Each row is a point. A path goes straight from each point to the next, and from the last back to the first. The post is the endless flat space through its rows: a point in 2 columns, a line in 3, a plane in 4, and so on, so that a path can go around it. Count how often the path circles the post. Going back the other way cancels.

Post (2 x 3)
[[  4  16  29]
 [-31 -23 -14]]
Path (18 x 3)
[[  0  25  47]
 [  2 -16  43]
 [ 22 -29   5]
 [-10 -37 -38]
 [ 40  -5  60]
 [-43 -10  23]
 [-25  19  22]
 [-16  11 -18]
 [-33  20  -1]
 [ 11  37  59]
 [-12 -36  13]
 [ 18 -21   4]
 [  9  17  13]
 [-64   5 -26]
 [-79 -20 -43]
 [ -1   4 -48]
 [-13 -30  -9]
 [  9 -18  45]]
Times around: 0

Post (3 x 4)
[[-29  -7  37 -50]
 [-12 -10   0 -27]
 [ -3   7  -3  42]]
Path (21 x 4)
[[-36   3  29 -62]
 [-51  -7  14  -9]
 [-14 -43  24   0]
 [ 32 -13   9  17]
 [-26  37  64 -41]
 [ 22   3  19 -39]
 [ -4  -3  83  17]
 [-32  -3  29  52]
 [-39   3   8   0]
 [  0 -21  -7  -2]
 [ -4   0  62  -7]
 [ 13  21 -10  28]
 [-45  20   6 -58]
 [-63  -8  54 -38]
 [  1 -32  48  -4]
 [  7  -5  10 -24]
 [-22  25   7   0]
 [-31   0 -40 -16]
 [-37 -44   2 -30]
 [  3 -35  -4 -42]
 [ 11   6  12 -30]]
Times around: 3

Post (5 x 6)
[[-31  -8   8 -61 -68 -20]
 [  0  22  14  20  35 -14]
 [ 17   3  -2  11  30  32]
 [-34 -41  -3 -43 -64 -37]
 [-24  11 -10  15  54  23]]
Path (14 x 6)
[[-24  19 -14  42  42 -10]
 [-38   3 -11   1 -22 -42]
 [ 22  11 -20 -35 -15 -37]
 [ 23 -10   5 -26  42  46]
 [-46 -24 -16 -22  19  43]
 [-44  -8  16  15   8 -11]
 [-25   3  47 -36  23  -2]
 [ 46  20  15 -47  35  32]
 [ 31   9 -23 -49 -37  -8]
 [-37  35 -29   8   3 -17]
 [-16  31 -12  15   4  29]
 [ -3  82 -17  -4  17 -24]
 [ 44  10  -1 -27   1  26]
 [ -3  -3 -23 -63 -36   8]]
Times around: 0

Post (7 x 8)
[[ 45  20 -17   3  -4 -29  26 -33]
 [-29 -18  19  18   0  17 -16  50]
 [-11  55 -35 -23  -4 -30  -7 -48]
 [ -4 -41  12  18  31 -33   5  36]
 [-38  37 -30  26  31  19 -26  53]
 [ 21  15 -51 -44 -20 -19  39 -23]
 [  2  -4  21  -6  48  11  -9  17]]
Path (26 x 8)
[[ 13  57  20  59  18  45  -3  11]
 [-14  36  10  14 -10  -1 -12  39]
 [  0   7   9   6 -30 -17  -1  60]
 [-37   5  46   9 -28 -15  15  30]
 [ 25  13  -5  18  45 -39  19 -36]
 [ 14  -8 -21 -31  17  92  30  -2]
 [ 47 -16   2  21  15  40   7  37]
 [-10  42  -4  27 -23 -43 -53  -1]
 [-16 -13 -16   0 -34 -49  20  39]
 [-47   4   9 -38   6  -9  -6   2]
 [-34 -18 -46 -58 -20   1  32   2]
 [  3 -42 -35   1  12  18  30  40]
 [-17 -11 -12 -23 -26 -21 -36  -9]
 [ 25  46  18  -3 -26 -25 -35   3]
 [ 21  77 -16  35  15 -50   3  23]
 [-46  30   9  10  30 -16  -4  15]
 [-23  47 -20   3  33  40   1 -27]
 [ 26  16   3 -10  18  12 -23 -67]
 [ 12  18  12   2   1 -51 -25 -46]
 [ 37  -7 -11 -11  14 -27  29  43]
 [ -7  36  14  23  19 -36   0  29]
 [ 25  21  11 -48  32   4  43 -56]
 [ 25 -13 -13 -44  19   1  33 -27]
 [ 58 -27 -15  -2  73 -31  21  -4]
 [ 21   7 -41  50  49 -48   4   0]
 [-18   5 -65  32 -23 -34  32 -13]]
Times around: 3

Post (10 x 11)
[[ 16 -17  16 -15   0 -23 -58   7  43  35  55]
 [ -3 -32   6 -42  22 -27 -62  35  19  21  -1]
 [ 18  -6  -8  21 -26 -31  56  34 -37 -29  26]
 [-25  -1 -11  18 -35  18  54  23 -12  13  13]
 [ 43  -2   0  -2   1  14  52  -7 -24 -17 -19]
 [ 61 -82 -24 -14   9  -6   8 -10  53  26  19]
 [ 12 -38 -13   7   1  36  35   5 -37 -18  27]
 [  7   2 -48   6 -23   9  35 -14 -24 -21   0]
 [  0 -26 -15  47 -24  10  26  -9 -17 -21 -13]
 [ 11 -27   9 -21   7 -42 -49  18 -17  65  34]]
Path (23 x 11)
[[ 13 -51   0  -4  11 -25  19  13 -36 -67 -45]
 [ 47 -77  21   8  -7   8  34  16 -25   2   2]
 [ -2 -79 -48 -19 -46  -2  25   7  41  14 -16]
 [ 62 -49  22 -35  12   8  57   8  25  48  71]
 [ -6  37 -14 -58  10 -43  17  -1   0   0  13]
 [ 49 -39  23 -11  -6 -14  40   7 -76  11  36]
 [-18 -51 -40  15 -67   4 -12  26   6   2  -4]
 [ 29 -32   7  -2   0  14 -16  14  -6  41   3]
 [ 24  -2 -38  14  -6 -36  15 -30 -53  66 -25]
 [ -6 -53 -54 -10  19  45  24 -20 -48 -23  15]
 [ 15 -26  37 -54  30   5   3  21 -45  23 -44]
 [ 15 -40 -34   6 -46  -5  42  21 -83 -26   1]
 [  2  -9 -13   6 -21  26 -24  11   3  19 -28]
 [  4 -40 -15  60 -22 -18 -62   3  41  -1  29]
 [-15  15 -13 -39 -50 -12  -8  40  23  29 -20]
 [ 37 -63  -9   0 -41 -49  -2   0  31   4  31]
 [ 36 -12  18   1  23 -30   3  -3 -37 -29  21]
 [ -5 -41  26   1  13 -25  -4  31   8 -37   8]
 [-27 -51 -31 -22 -25   6  19  10 -13 -26  14]
 [ 26 -15 -29 -25 -25 -24   0  17  -6  13  44]
 [  0 -10 -19  12 -16  16  23  45   2 -11  27]
 [ 26  23   5  11  36   0  17   0 -24 -19   7]
 [ 12 -25 -29  22  23  12  41 -46 -14  -3   3]]
Times around: 2

Post (11 x 12)
[[ 46   0  26  49   7  21  19   8  27 -39 -11   2]
 [  4 -14   9  29  50  36  20 -15  10 -61  25   3]
 [-13  -1 -46  16  -8 -30 -37  10  89   9  43   5]
 [-24 -15 -32  21 -12  -1  11 -11  29  -8   9 -36]
 [-14  41  13 -10  -3  -5  -8   3 -50  48 -27  62]
 [  1 -32  46 -29  25  35  -3  -5 -45  15 -47  40]
 [  9 -26  22 -22  -3 -26  -7  -5 -56  46   4  25]
 [-19   3  10   4 -39   5  -9   7  52  -8  50  -1]
 [-16 -12 -11  38 -12 -28 -34  -1  43 -65  22 -25]
 [  0  21  17 -21  20  28 -25  48 -58  37  -4  11]
 [ -6  15  13  23 -11  33 -26 -20 -53  37  -8  24]]
Path (22 x 12)
[[-18 -17  19  22 -17 -28  18  -4 -12 -34  22  35]
 [ 26 -10 -11  30  -4 -25 -39 -21 -60  20  57  21]
 [ 24 -31  29   4  -1   8 -11 -27   0 -34 -30  25]
 [ 16  40 -14  35  29  27  10 -16  65  23  45  21]
 [ -3  10  -4  25 -10 -47 -34   2  20  35  39  26]
 [ -1 -15  43  19 -65  37 -16  19  15  47  42  -2]
 [  4 -21  36  11 -37   0  13   5 -56 -27  36   4]
 [-50  16  25  31 -16  76   8  -9  40   1   0  44]
 [ 26  -9   3  34   9  22 -22 -34  40 -40  16  69]
 [ 28 -23 -26  -9  23 -29 -31  -3  70 -43  67   1]
 [ 18  -7 -13   4  68  31  -7  15  42   2  -3 -12]
 [ 40   4 -10  72  27 -16 -14  44  40   9  40 -25]
 [ -1  12  19  15  17  14 -13  20   6  17   2  24]
 [ 14 -59  28  15  21  36  -3 -61  60  18 -24  16]
 [ -4  15 -63 -33  39 -16 -26  24   7 -23  69 -14]
 [-19 -25 -12 -18  -9   6  -5 -25 -19  33 -20 -13]
 [ 12 -21  24  24  13 -33  -3  13  25 -43   2 -20]
 [-14 -34  21  63  30  10  -1  15   2 -70 -33 -26]
 [-59  52   1   0  -9  24 -34  27 -50  53  19  22]
 [ 15   9  32  14 -13 -53 -19   0  -2  31  -7  27]
 [ -3 -35  14  10  16  42   9 -35   7   2  -3 -28]
 [-12  43  -6  80  28   0 -20  36  -5 -24 -40 -18]]
Times around: 2
